Each row of a before or after table is a point. The points were changed in one or more steps. Then noise was added and the rows were shuffled. The steps act on how far a point lies along the listed directions, d1 being the first. Write out the steps. A step turns or swaps two directions, mirrors them in a line or flattens them onto one, adds a multiple of one to another, or multiplies one. Angles are multiples of 10 degrees, from the lower direction toward the higher: turns from -170 to 170, lines from 10 to 170 but not 90. Use the fewest steps. Two steps may share a direction if one is a turn and the other turns, adds or multiplies; they go together, in the order done. Otherwise the lowest direction goes first.

Directions:
(1): [-21.3   5.8   7.5]
(2): [ -5.6   7.2 -21.5]
Before (11 x 3):
[[ -5.6  -2.3   2.4]
 [ -4.5   1.5  -6.0]
 [ -5.9   1.7  -0.9]
 [ -5.1   1.7  -6.3]
 [  5.8  -1.3 -11.2]
 [ -0.8   1.9  -9.7]
 [ -2.8   3.4  -2.7]
 [ -6.3   2.6  -6.1]
 [ -2.5  -1.5   9.3]
 [ -4.7   5.5  -0.5]
 [ -1.6  -0.6   4.4]]
After, 11 rows:
[[ 1.1 -0.8  1.3]
 [-5.3  1.7 -5.3]
 [-2.3 -0.2 -2.3]
 [-5.2  2.3 -4.7]
 [-2.6  3.4 -2.7]
 [-5.8  1.9 -5.4]
 [ 3.5 -2.2  2.6]
 [-6.3  2.7 -5.9]
 [-2.6  5.2 -2.8]
 [-3.3  1.5 -3.4]
 [-2.2 -2.6 -2.0]]
Steps: flatten d1 and d2 onto the line at 60 degrees

Directions:
(1): [ -4.2  -6.9  -0.1   9.0   1.9 -11.1  -1.5  28.1 -23.7]
(2): [ 15.6  -7.2   6.7   9.5 -28.4  -6.8   4.6 -13.3 -12.2]
(3): [-12.5  32.0   1.8  -1.0  -1.1 -12.1   7.6  -8.8 -12.8]
Before:
[[ -2.4   3.3   1.3   2.4   0.3  -1.3   2.4   0.7  -1.9]
 [  2.1 -10.0   0.2  -1.2   2.2   4.7  -1.1   2.0   6.0]
 [ -8.1  14.9  -2.8  -3.1   6.4  -2.5   1.9  -0.3  -1.1]
 [ -8.6  10.2  -2.3   0.8   5.1  -5.2   2.0   2.3  -4.3]
 [  0.9  -4.9   1.2   4.3  -1.0  -1.8  -2.8   4.4  -5.8]
 [ -2.9  11.6   1.6  -0.3   0.0  -6.5   3.7  -0.7  -7.7]
 [ -0.3  -2.8   0.4   1.1  -0.9  -4.8  -1.2   5.8  -4.9]
 [ -1.3   8.3  -1.4  -0.1  -0.1  -2.0   0.4  -0.7  -2.4]
 [  4.8 -13.0  -0.9   0.2   3.2   2.8  -4.6   6.1   6.3]
 [ -2.1  -0.7   2.7   0.9  -2.8  -2.2  -1.7   4.6  -4.0]
 [ -2.8  -2.2  -1.5   2.3   0.6  -2.8  -1.4   9.9 -10.8]]
After:
[[ -1.9  -0.4  -0.2   0.6   0.3  -4.9  -1.3   6.3  -5.3]
 [  0.9  -2.2  -2.9  -0.7   3.8   3.3  -3.0   4.4   3.6]
 [ -1.4  -2.2   0.2   1.7   2.9   1.9   0.5   3.8   1.3]
 [  4.5 -12.8  -3.8  -1.1   3.4   6.6  -4.2   5.1   7.9]
 [ -0.3  -5.5  -1.7  -3.1  10.4   3.5  -2.5   9.0   4.3]
 [ -3.1   1.8   1.0   3.6   0.9  -3.6  -2.0   4.1  -7.4]
 [  1.8   2.3   3.3   1.5  -7.9  -3.6   4.1  -6.7  -4.0]
 [  4.0   4.2   3.1   3.8 -10.3  -7.9   2.2  -5.4  -7.1]
 [  0.7 -11.7  -3.2   1.8   4.6   2.3  -3.0   7.8   3.9]
 [ -2.1  -3.8  -1.8   2.3   0.7  -2.6  -1.6  10.1 -10.1]
 [ -3.8  -0.1   2.3  -0.2  -0.5  -1.4  -2.1   5.9  -2.8]]
Steps: turn d2 and d3 by 130 degrees

Directions:
(1): [ -1.2 -16.1  -1.8  -0.4  12.9 -33.7 -18.1  -2.0 -17.1   9.2   5.3  -2.7
 -12.2  19.2   2.5   7.6   8.3  17.3]
(2): [ 37.6 -23.3  -3.2   1.0  -4.5   3.2   9.6 -12.5  -3.2  18.0  13.6   7.3
   3.2 -17.0   2.2   3.5  10.9  -3.0]
(3): [ -4.4   6.2   3.2  21.2  12.5  14.9 -26.7  12.0  16.2   9.0  19.8  -3.7
 -15.8 -13.6   3.4  -4.0  17.3   0.5]
Before, 11 rows:
[[  5.6  -2.4   1.9  -1.9  -5.4   7.9   9.3  -5.1  -0.1  -1.9  -5.3   1.4
    4.0  -5.4  -0.7  -0.5  -1.1  -4.8]
 [  2.0  -0.7   0.1  -3.5  -2.3  -2.8   7.0  -5.0  -2.7  -0.5  -5.6   4.2
    5.3   5.6   1.2  -0.7  -3.1  -1.0]
 [ -6.4   5.7  -3.1  -7.0  -4.7  -0.9  11.1   0.3  -0.9  -7.3 -11.2   0.4
    7.2   6.6  -3.3   0.3  -8.5  -1.6]
 [ -5.4   1.4   1.1  -4.4  -0.7  -1.4   3.8   2.6   0.0  -5.0  -7.2  -0.1
    2.6   6.1  -1.1   0.5  -6.0  -0.2]
 [ -8.9   6.8   1.7  -2.2  -0.1   2.5  -4.6   5.2   4.5  -5.2  -1.9  -1.3
   -1.3  -2.7  -1.2  -3.5  -3.0   0.6]
 [  0.2  -0.3   1.3   7.6   1.2   2.0  -9.0   2.9   1.4   4.1   8.9  -2.3
   -5.5  -4.6   3.0  -1.1   7.2  -1.0]
 [  5.1  -2.7  -2.0   3.2   3.6   6.7  -4.1  -2.5   3.1   4.3   7.2  -0.8
   -1.1  -6.7   1.7   2.0   6.4  -0.4]
 [  3.1  -1.6   1.4   0.4   0.2  -0.8   1.4   0.0  -1.9   2.6  -0.1  -0.3
    0.5  -1.0   0.1  -1.8   1.1  -1.0]
 [  0.5  -4.7   0.1   3.3   4.2  -1.8  -4.4   2.6  -1.5   3.3   5.1  -1.1
   -5.5   0.9   1.9  -1.3   3.4   2.4]
 [  9.6  -3.8  -0.7  -8.6  -9.8   0.1  17.5  -3.7  -3.7   0.5 -10.2   6.1
   10.5  -1.6  -0.5   2.6  -8.1  -4.8]
 [ -5.6   1.8   0.9  -1.8  -1.4  -4.5   3.2   2.4  -3.0  -4.2  -6.3   0.6
    0.0   5.2   0.1   0.3  -4.5  -1.5]]
After (11 x 18):
[[  7.9  -6.8   0.1   0.1   1.4  -0.6  -4.8   0.4   0.9   5.6   7.3   1.4
   -3.4  -9.1   1.2  -1.3   5.0   2.4]
 [ -7.7   8.3  -0.3   7.2   5.8  13.2 -10.5   4.8   9.7  -0.5   6.8  -3.7
   -3.9  -6.4   1.3  -1.6   5.9  -1.7]
 [ -7.2   6.1   3.1  14.1   5.3   8.1 -18.3   8.4   7.6   3.3  12.7  -5.2
  -10.6  -7.0   3.5  -3.4  10.8  -1.5]
 [  3.9  -0.7  -1.7 -18.6 -15.3  -5.0  28.7  -6.5  -9.6  -7.4 -22.1   7.0
   18.0   6.6  -2.6   2.7 -18.8  -6.0]
 [ 13.1 -10.4  -6.4 -13.6  -9.4 -10.2  21.7 -10.9 -10.5  -0.4 -10.8   4.7
   11.9   6.8  -3.1   5.1  -7.6   0.1]
 [  1.9  -1.8  -0.2  -8.4  -5.5  -6.2  13.4  -7.5  -6.5  -3.7 -10.4   5.3
    9.4   9.2   0.4   0.5  -7.6  -1.4]
 [ -1.9   2.2   1.5  -0.1  -0.3   0.0   2.3   2.0  -0.9  -0.1  -2.4  -1.4
    1.1   0.5  -1.2  -2.6  -1.0  -1.8]
 [  2.5  -0.7   1.5  -5.2  -7.1   6.0  12.7  -5.5  -1.3  -4.9  -9.3   1.1
    6.4  -2.4  -1.4  -0.2  -5.0  -4.9]
 [  7.9  -9.7  -1.3  -8.1  -2.8  -7.1   9.3  -4.3  -6.1   1.0  -5.2   3.2
    5.5   5.0  -1.0   2.8  -4.3   0.7]
 [  6.1  -7.1  -1.6  -5.5  -3.2  -9.1   8.1  -2.7  -8.5   0.6  -5.0   2.5
    1.7   4.8   0.3   3.0  -3.0  -0.6]
 [ -6.7   1.4   1.2   5.9   6.3   1.5  -8.5   6.8   2.1   0.4   5.4  -2.9
   -7.5   0.8   1.9  -2.2   3.7   1.3]]
Steps: mirror d1 and d2 in the line at 160 degrees; multiply d3 by 2
